Rows are points. Two turns around zero, p and q, are shown by what they do to some points. Write where each new point lands after one turn and then the other. Backwards means that the second turn is done in reverse. Each puzzle has new turns, and all numbers are rounded.
In the rows, 128 means zero.

Turn p:
[115 175] -> [162 163]
[104 116] -> [106 143]
[129 140] -> [139 133]
[144  91] -> [104  95]
[148 118] -> [129 106]
Turn q:
[143 141] -> [109 123]
[100 131] -> [152 113]
[107  90] -> [164 153]
[136 114] -> [127 144]
[154 163] -> [ 89 108]
Where do these land?
q, then p: [147 166] -> [ 89 144]
p, then q: [101 117] -> [141 102]
p, then q: [121 135] -> [121 121]
p, then q: [106 105] -> [152 108]
p, then q backwards: [165 116] -> [104 158]

Turn p:
[153 126 123] -> [114 135 108]
[112 128 147] -> [149 115 133]
[129 151 173] -> [174 128 107]
[124  89  83] -> [ 75 113 150]
[121 146 113] -> [128 148 142]
Turn q:
[ 94 112 148] -> [114 129 168]
[113 166 127] -> [ 91 132 112]
[124 106  72] -> [144  71 120]
[140 135 150] -> [130 154 126]
[142 112 148] -> [148 146 139]
[157 136 123] -> [143 136 103]
Where do these land?
p, then q: [149 147 127] -> [114 119 105]
p, then q backwards: [147 121 135] -> [135 144 116]
q, then p: [121 129 146] -> [147 133 129]
q, then p backwards: [170 127 137] -> [141 162 151]
q, then p: [105 145 137] -> [146 121 151]
q, then p: [77 98 86] -> [124  56 121]

Turn p:
[143 156 141  87] -> [149  99 164 145]
[115 154  99 131] -> [130 131 148  92]
[129 150 162 144] -> [ 96 128 149 148]
[107  95 111 137] -> [127 131  89 109]
[146  86 127 141] -> [138 151  92 145]
Turn q:
[136 129 157 119] -> [122 107 145 113]
[125 113 136 148] -> [145 140 142 119]
[109 127 131 111] -> [106 135 125 117]
[105 187  82 135] -> [131 130  50 135]
[153 109  99 143] -> [149 140 136 166]
[140 103 163 112] -> [115 116 171 117]
Where do these land?
q, then p backwards: [147 142 116 184] -> [158 101 101  90]
p, then q: [106 120 139 127] -> [120 152 129 132]
q, then p backwards: [165 142 158 115] -> [107 148 145  90]
q, then p backwards: [123  98 104 102] -> [146 137 155 161]
q, then p backwards: [ 99 139 123 112] -> [108 116 126 154]

Turn p:
[167 160 113  72 134 121] -> [153 134 185  97 135 161]
[120 158 109 150 127 121] -> [113 156 114 124 113 149]
[119 148 161 140 155 130] -> [129 154 135 168 137 125]
[144 119 122  98 146 156] -> [117 105 168 125 139 128]
[113 124 162 129 130 108] -> [152 143 118 146 137 106]
[135  92  95 116 139 112] -> [117 109 121  91 160 124]
[132 101 123 153 126 153] -> [105  96 111 141 126 126]
[134 119 127 182 130 112] -> [119 128  78 145 138 146]
[ 88 131 141 113  66 140] -> [149 126 122 117  67  87]
Turn q:
[138 113 156 121 147 155] -> [146  91 117 129 114 144]
[114 141 100 108  96 135] -> [120 171 125 124 135 154]
[129 156 127  92 145 164] -> [145 126  81 123 146 158]
[141 115  89 142 122  64] -> [117 152 180 111 158  88]
[132  96 164 124 126 141] -> [149 102 139 130  94 140]
[112 164 166 118 110 129] -> [141 150  89 133  96 116]
[111 120  96 153 145 104] -> [109 131 154 151 158 108]
[147 118 126 166 133 131] -> [ 98 101 141 123 123 117]
Where do these land?
p, then q: [ 94 122 130 146 122 107] -> [117 156 130 122 158 114]
q, then p backwards: [140 115 144 130 113 106] -> [115 135 128 101 111 135]
q, then p: [136 106 134  89 116 139] -> [135  99 158 139 115 144]
p, then q: [135 112 151 145 109 149] -> [105 123 164 127 119 129]
q, then p: [125 103  61 115 145  93] -> [130 159 157 185 170 125]
q, then p backwards: [123 170 160 157 162 150] -> [110  82 137 176 108 137]
p, then q: [144 168 117 113 127 153] -> [129 129 104 132  84 144]

Turn p:
[151 114 118 145 140 115 143 114] -> [147 128 126 114 115 142 102 143]
[ 85 115 131 148 117 127 143 128] -> [106 110 117 130  94 107 122 112]
[114 125 111 139 136 146 144 108] -> [145 109 133 119 114 103 119 125]
[105 146 116 149 137  81 148 135] -> [114 144 104 154 111 110  86 137]
[139 114 123 162 144 127 144 137] -> [127 110 134 119 119 142  91 129]
[111 139 124  91 104 136 145 113] -> [146 125  99 138 129 106 162 120]
[142 134 115  31 132 134  60 135] -> [145 159 162 170 166 138 215 163]
[149 125 120 119 109 131  94 104] -> [131 145 136 100 136 128 156 154]
[140 141 105 149 120 147 132 134] -> [127 107 127 111 151 116 113 139]
[124 146 166 131 145 126 120 125] -> [123 157 140 129 132 131 122  95]
[149 109 180 144 123 139 136 176] -> [ 97 113 128 123 140 186 120  89]
Turn q:
[151 127 147 133 116 123 100 142] -> [123 124 149 108 147 105 132 111]
[ 90 114 117 146 111 121 123 133] -> [162 136 103 120 125 111 127 145]
[102 143 128  98 157 149 120 154] -> [130  90 132 105 121 160 115 152]
[147 119 106 148 144 155 145  84] -> [115 147 101 167 141 152 110 101]
[103 119 138 105 166 105 120 135] -> [151 120 140 100  97 159 134 125]
[139  94  97 131 105 160 155 133] -> [132 113 111 176 124 103  94 126]
[146 126 147 137 148 158 163  99] -> [114 152 144 164 141 161 104 123]
[156 148 136 149 111  86 115 164] -> [ 99 144 143  90 119  82 142 125]
[119 161 136 104  95  95 111 107] -> [127 126 131 123 136 121 194 141]
Where do these land?
q, then p: [149 128 125 142 107 125 126 155] -> [114 155 121 148 109 129 127 137]
q, then p: [134 145 141 101  99 164 145 111] -> [109 107 151 130 111 142  88 104]
q, then p backwards: [100 118 100 139  90 107 150 150] -> [101 132  87 118 116 103 141  94]
q, then p: [156 112 103 119 158  92 112 159] -> [132 143  97 114  99 116 179 141]
p, then q: [ 96 109  93 150 158 143 102 105] -> [152 141 177 111 125  91 150 134]
q, then p: [151 169 154 113 156 147 138 121] -> [118 110 154 139 119 111 142  77]
p, then q backwards: [125 111 146 146 110 100 136  96] -> [115 131 107 148 156  95 136 139]
p, then q: [ 95 149 124 115 130 117  95 135] -> [128 166 126 106 115 129 137 156]
p, then q: [146 111 167 127 145 158 148 119] -> [126 122 142 169 157 149 134 104]

Turn p:
[133 137 109  99 137 132 165 110 131] -> [113 166 140 119 119 115 156 135 117]
[130 104 131 146 100 140 137 101 101] -> [ 97  96 136 135  96 113 129 125 128]
[111 153 159  76 120 118 127 113 169] -> [130 161 120 132 151 132 113 170  73]
[136 100 106 163 114 176 113 142 118] -> [130  74 142  97 120 117 136 127 164]
[159  99 119 143 145 127 102 160 113] -> [160  99 107 119 119 147 147 102 151]
[106 106  87 151  99 155 110 150  84] -> [ 86  79 119 104 141 125 137 112 175]
[108 154 159  90 132  88 135 120 135] -> [117 170 112 156 143 148 112 139  91]
[167 109  93 163 132 121  85 134 126] -> [166  92 103 124 126  99 140  93 154]
[150 142 125 152 103 150 136 148 104] -> [123  94 158 144 138 130 152 123 147]
[109 151 137 130 139  96 149 121 168] -> [138 172 144 133 143 122  96 119 104]
[108 161 157 112 168 121 118 108 136] -> [142 171 114 151 127 137 102 164 132]
[117 120 154 111 146 113 157 129 151] -> [133 161 139 120 115 152 114 129  99]
Turn q:
[158 150 114 149 121 117 121 129  92] -> [ 99  93 135 120 154 143 147 122 137]
[120 103 129 123 101  87 112 130 128] -> [105 148 132 110 106 120 160 150 120]
[150 128 145 127 179 177 101  77  85] -> [152 135 145 112 168 138 126  40 147]
[143 130 168 137 115 132 149 143 140] -> [119 141  95 158 147 113 129 138 132]
[ 79 161 106 132 136 112 148 119 129] -> [133 112 150 157  92 163 119 132 104]
[119 134 131 145 119 108  97 127 171] -> [158 127 115 122 119 126 163 153 103]
[110 121  99 100 131  93 160 119 148] -> [127 125 162 146  79 112 122 150 134]
[130 156 129 114 130 142 142 150  92] -> [100 119 141 139 155 142  96 123 121]
[130 118 118 134 140 129 103 178 156] -> [155 135 121 103 146 134 120 178 129]
[105  97 132 124 138 166 186 116 129] -> [131 147 107 153  94 127  80 103 160]
[162 111 137 124  97 144  88 121 138] -> [128 128 103  87 147  92 147 119 118]
Where do these land?
p, then q: [118 161 105 128 151 106 143 176 175] -> [164 117 165 160 177 114 130  94 127]
q, then p: [ 72 110 173 148 129 124 133 131 139] -> [116 117 163 148 163  96 151 139 164]
p, then q: [145 122 127 104 155 120 124 149  99] -> [136  93 112 138 115 119  97 121 138]
q, then p: [152 120 162 105 132 126 167 140 127] -> [151 145 128 141 149 119  85 106 142]
q, then p backwards: [134 145 104 139 135 153  95 114 139] -> [148 102 126 136 118 131 110 156 156]
q, then p backwards: [115 125 140 137 116 138 141 102  95] -> [119 110 122 132 125  95 144 134 101]
p, then q backwards: [152 135 147 180 105 124  96 111 109] -> [150 163 109 129 135 140 179 106 152]
q, then p: [109  81 114 126 112 140 161 103 134] -> [112 109 123 129 164  87 119 126  94]
q, then p backwards: [133 142 122 120 155  84 119 112 139] -> [167 149 134 135 124 152 156 134 129]
q, then p: [149 139  85  93  90 165 100 142 124] -> [111 132  52 121 118 157 136 126 112]

Turn p:
[ 98 126  99 111 106 143 142 118  87  95 124] -> [103 129 139 117 130 107 161 137 158 174 146]
[114 107 108 113 100 126 167 116 170 128 137] -> [146 109 174 133 139 102 131 134 144 106 162]
[162 119 122 132 121 119 138 164 127  95  77] -> [131 139 155 162  90 155 108 119 160 152 112]
[149 128 141 120 151 138 138 153 123 140 143] -> [142 146 115 147 111 141 137 142 104 120 132]
[143 157 144 121  92 121 118 113  83 119 121] -> [123 143 108 102 113 115 149 134 164 138  88]
[100 149 153 124 157 124 116 142 145  83 125] -> [144 135 126 118 116 126 123  73 102 161 136]
[124 124 153 155 137 141  83 173 157 144 171] -> [148 149 140 120 162 164 129 119  62 114 104]
[ 80 117  98 147 124  80 138 130 105 167 126] -> [127  58 121 138 158 113 128 161 123 153 113]
[131 115  96  99 126 150 140 124 143 174 119] -> [112 103 132 149 134 144 152 146 139  88 158]
[135 157 109 132 170  99 104  79 111  95 131] -> [ 85 117  99  89  92 102  93 114 114 145 129]
[140 148 160 157 141 152 130 102 144 141 141] -> [128 160 101 132 147 107 111 111 114  95 122]
[161  88 155 125 111 142 123 122 142 154 123] -> [151 150 127 128 143 160 113 149 151  91 134]
Turn q:
[123 167 127 140 166 129 137 105 161 119 120] -> [158 118  98 157 103 115 118 112 160 122 123]
[135  81 147 108 160 162 130 134 151 206 125] -> [ 53  95 125 166 122 137 131 179 152 142 143]
[124 141 133 103 143 119 148 146 115 140 134] -> [125 160 133 146 128 135 133 146 139 111 132]
[110 115 137  98 104 125 123 149 119 124 104] -> [ 93 158 135 122 133 129 128 110 107 124 140]
[101 178 147 125 117  84 115 159 115 138 137] -> [138 161 121 136 162 116 167 108 134  78 124]
[114 119  88 131  89 119 135 100 106 116  96] -> [148 129 147 128 141 151 117  90  91 155 156]
[136 100 143 108 133 119 100 128 121 129 150] -> [107 120 158 109 117 108 146 144 128 121 130]
[134  85 138 160 103 114 152 117 140  73 162] -> [143 116 169  82 141 121  86 116 136 146  81]
[105 101  79 144 117 164 135 126 126 127 122] -> [122 107 130 126 115 185 122 112 109 157 122]
[137 170 127 133 121 165 109 110 113 146 135] -> [147 110  89 112 127 142 141 141 131 113 164]
[175 164 101 144 126 149 127 133 157 122 153] -> [165  98  93 126 114 131 108 157 107 102 107]
[143 116 167 142 158  88 126 130 113  96 100] -> [137 162 136 125 132  69 138 123 143 164 112]
Where do these land?
q, then p: [130 126 141 135 146  93 156 167 102 119 117] -> [125 116 102 164 107 114 127  95 120 120  97]
q, then p: [161 143 124  77  99 150 163 159 144 156 108] -> [ 88 139 135 113 141 138 154 118  87 183  95]
q, then p: [156 158 173 130 128 102 128 149 101 124 142] -> [138 110 135 142  66 120 125 111 102 138 119]
p, then q backwards: [121  87 111 138 114 118 111 102 149 113 149] -> [142 103 148 118  88 130 144 106 112 125 152]
p, then q: [114 124 105 162 123 111 123  89 119 104 134] -> [100 129 150 152 121 109 167 110 134 111 134]
q, then p backwards: [112 126 103 140 141 128  87 108  92  96 140] -> [110 142 142  74 112 115 118 153 132 101 143]
q, then p backwards: [106 117 109 143 160 108  77 115 128 102 145] -> [115 174 123  87  99 106 133 154 134 112 126]
p, then q: [153 109 163 140 135 127 151 157  85 149 122] -> [143 122  79 145 141 144 135 147  89 134 102]
p, then q: [ 89 124 112 131 134 118 118  97 123 136 165] -> [116 154 174 143 110 132 152 144 135 125 127]
q, then p backwards: [102 113 150 103 102 149 143 110 152 126 108] -> [132 123 109 140 153 140 111  92 148 105  99]
q, then p: [139 158 115 128 107 156 122 163 164 170  91] -> [ 66 118 143 138 149 121 126 150 114 179 135]
p, then q: [167 158 119 115 156 135 124 132 147 164  86] -> [145 107 124  88 125 153 107  80 112 157 116]
q, then p backwards: [115 120 137 122 119 170 162 118 157 107 157] -> [163 108 128 133 128  99  95 101 137 122  95]
